Every row gives one point. A path goes straight from each point to the next, and from the last back to the first. The post is the endless flat space through its rows: a point in 2 columns, a line in 3, a plane in 4, and so on, so that a path can go around it. Count how often the path circles the post. Going back the other way cancels.
(in the rows, 128 means zero)

Post (2 x 3):
[[138 127  97]
 [137 131 160]]
Path, 27 rows:
[[143  94 169]
 [172 111  91]
 [153 162  97]
 [143 142  47]
 [142 156 120]
 [120 134  73]
 [122 106  86]
 [144 113 109]
 [147 132 150]
 [134 163 115]
 [129 145 104]
 [168 151  84]
 [152 124 136]
 [131 103  92]
 [124  96 102]
 [150  89 113]
 [171 131 118]
 [136 140 119]
 [157 144  88]
 [156 122 135]
 [146 101  78]
 [160 130  92]
 [139 150 126]
 [104 126  35]
 [128  93 168]
 [162 106 109]
 [164 129 117]]
Times around: 2

Post, 7 rows:
[[110  87  98 140 122 115 116 113]
 [149 125 101 140 158 128 132 123]
 [127 119 125 127 149 157 125 148]
 [146 119 145 149 117 115 126 109]
 [154 125  93  90 146 133 110 115]
 [133 110 100 144 104 147 144  73]
 [167 130 187 137 170 125 133  71]]
Path, 26 rows:
[[133 123 102 120 181 151  97 130]
 [151 154 113 150 107 127 124 107]
 [ 96 112  99 139 163 113 128 131]
 [139 104 123  80 116 108 115 105]
 [ 72  44 186 152 116 150 121 181]
 [172 102 135 165 132  91 151 128]
 [147  94 124 146 156 121 114 105]
 [105 107 137 178 160 150 121  99]
 [171 142 112 117 183 102 117 104]
 [170 147  84 111 204 118 136 119]
 [134 136 108  93 153 133  99 133]
 [137 141 120 164 118 137 152 101]
 [149 137 104  99 170 122 156 108]
 [154 107 151  81 122 127 106 116]
 [152 102 136 148 158 118 141 123]
 [ 93 103 150 185 112 223 164 141]
 [163 128 147 185  74 132 112  76]
 [158 141  84  75 178 149 104  82]
 [139 151  78 110 156 112 135 161]
 [117 104 119 151 137 134 145 143]
 [149 119 120 141 153 118 144 156]
 [106 102 131 119 129 114 143  71]
 [138 125 102 126 103 124 127  87]
 [177 122  94 122 181  78 158  33]
 [176 109 104  92 164  82 109  75]
 [166  97 147 135 140 119 111 108]]
Times around: 3

Post (11 x 12):
[[138 143 166 133 125 156 127 108 146 137 135 141]
 [147 139 125 114 111 122 144 110 125 100 152 139]
 [108 122 156 120  90 162 104 103 103 129 111 118]
 [153  76 124 116  82 131 137 113 145 118 107 112]
 [113 121 138 147 104 136 131 138 109 129 121 113]
 [149 139 105 111 128 106 101 161 140 131 139 166]
 [136 100 128 106  99 107 108 204 133  96  96 114]
 [130 126 113 120  94 121 170 115  94 114 102 144]
 [112 152 117 112  96 121 149 102 144 126 135 125]
 [ 74 115  95 118 110 183 168 131 144 132 138 114]
 [175 152 116 110 180 119 162 100 148 110 136 128]]
Path:
[[ 95  77 130 144  74 171 190 114 132 110 125 138]
 [ 80 162 103  79  97 101 133 121 147 155 136 151]
 [142 108 130  60 172 125 149 115 187  86 103  90]
 [163 138 146  78 166  97  67 154 199  74 108 101]
 [118 144  97 108  87 146 114 120 117 122 136 181]
 [ 95 169  96  43  97 138  85 150  96  79 142 105]
 [ 90 144  74 136 102  96 189 164  83 134 111  99]
 [117 157 123  99  72 146 122 128 117  82 158 124]
 [115 142  79 128 126 142 139 124 143 129 136 169]
 [ 86 101 107 123  88 128 183 129 155 109 115  74]
 [162 117 135 129 197 149 149  55 113 199  89 146]
 [128 111 162 115 119 105 108 148 151 129 138 115]
 [ 60 145 122 122 120 111 123 173 100 110 100  97]
 [150 127 113 106 126 124 178 115 149  67 106 119]
 [121 105 143 126 126 168 190 112 118 106 105 132]
 [118 165 153 104 120 122 180  60 148 122 126 105]
 [142 130 125 116  92 108 136 133 138 140 111 133]
 [141 132 117 154  76  84 136 110 101 121 128 107]
 [155 128 147 158  76 102 112 129  96  62 135 131]
 [134 119 121 105 169 130 148 130 164 106 123 123]
 [102 165 100  66 125 120 110 152 139 104 188 158]
 [100 115 128 146 103 165 152 109 122 155 132  93]
 [181  90 105 136  84 119 194 136 155 116  90  97]
 [ 50 131  99 124  83 193 147 110 131 109 175 111]
 [114 135 145 142  97  91 145 137 134 135  93 133]
 [110 139 138  87  91 158 160  55  99 101 148 154]
 [124 154  99 121 104 129 171  94 140 172 183 167]
 [158 159 106  96 125 137 163 118 152  97 152 153]
 [130 162 151 117  95 105 105 119 104  87  99 115]]
Times around: 3
